Each row of a before or after table is a point. The points were changed in one or more steps. Then noise was added and the rows were shuffled. The steps act on how far a point lies along the listed directions, d1 being the first. Name the steps. A step turns or swaps two directions, mirrors them in a line or flattens them onto one, adds a multiple of one to another, or multiplies one. Angles are multiples of 10 degrees, from the lower direction toward the higher: turns from -170 to 170, lines from 10 to 170 but not 90. Use the fewest steps. Two steps may share a direction if one is a turn and the other turns, adds or multiplies; they go together, in the order done. Otherwise the lowest direction goes first.

Directions:
(1): [-4.4  1.7  2.4]
(2): [-2.9 -3.6 -2.7]
(3): [ 0.8 -3.5  3.9]
Before (14 x 3):
[[ 2.0 -5.6 -3.1]
 [ 0.7  2.2 -0.2]
 [ 4.4 -2.7 -2.6]
 [-0.2 -3.2  0.3]
 [ 3.9 -5.5 -4.4]
 [ 5.3  0.2  0.3]
 [ 1.8 -5.2 -3.9]
 [ 1.4  0.5  3.3]
 [ 3.8 -1.7 -3.2]
 [ 1.8  3.0  2.7]
 [ 4.2  0.1  1.8]
 [ 3.7 -3.8 -2.7]
 [ 5.5 -1.6  2.5]
 [-1.1 -3.4 -0.3]]
After:
[[ 0.9 -3.4 -1.0]
 [ 5.1 -3.6 -1.5]
 [ 7.8 -2.8 -2.0]
 [ 3.6  2.7  2.5]
 [ 5.5 -3.0 -2.4]
 [ 2.3  1.3  3.7]
 [-0.5  0.3  3.8]
 [ 5.7 -1.5 -1.3]
 [ 1.3 -3.3  0.8]
 [-1.0  3.1  2.7]
 [ 4.2  0.6  4.7]
 [-0.3  2.1  0.0]
 [ 4.8  0.9 -1.1]
 [ 6.4  0.3  0.0]]
Steps: turn d1 and d2 by 40 degrees

Directions:
(1): [ 3.5  2.8  1.3  4.4  0.6 -3.9]
(2): [ 0.8 -3.5  0.9 -3.0 -2.3 -5.3]
Before, 10 rows:
[[  1.5   0.9   0.0  -1.6  -0.8   4.2]
 [  2.7   2.0   4.3   3.1   1.2  -5.5]
 [ -8.2  -8.5  -1.7 -11.6  -1.6   6.5]
 [  3.6   4.0   2.8   3.9   0.8  -4.1]
 [ -2.3   0.9  -0.1   0.5   3.0   2.0]
 [  1.2   0.3   2.3   1.7  -0.4  -1.5]
 [  1.2   6.1   0.9   6.3   2.3  -3.6]
 [  1.4   1.4   1.1   3.2   1.3   0.3]
 [ -5.6   0.3  -0.3  -5.3   0.0   7.2]
 [  6.5   0.9  -0.4  -1.5  -0.6  -9.6]]
After, 10 rows:
[[-0.8  2.5  1.2  0.6  0.7  1.0]
 [ 2.0 -1.1 -2.5 -6.3 -0.7 -2.1]
 [ 0.3  1.2  1.4  1.7  1.3  2.0]
 [ 3.5  1.0  0.4 -0.5 -0.7  2.9]
 [-1.2  2.0  0.7  1.7  3.1 -0.1]
 [ 0.2 -0.1  2.1  0.5  0.0  0.8]
 [-1.5  4.5 -0.6  3.3  3.1  1.9]
 [-1.2 -5.3  1.4 -5.3 -2.3 -4.0]
 [-0.6  0.0  3.5 -0.5  1.6  0.3]
 [-0.9  2.8  2.6 -1.5 -0.7 -0.2]]
Steps: flatten d1 and d2 onto the line at 110 degrees
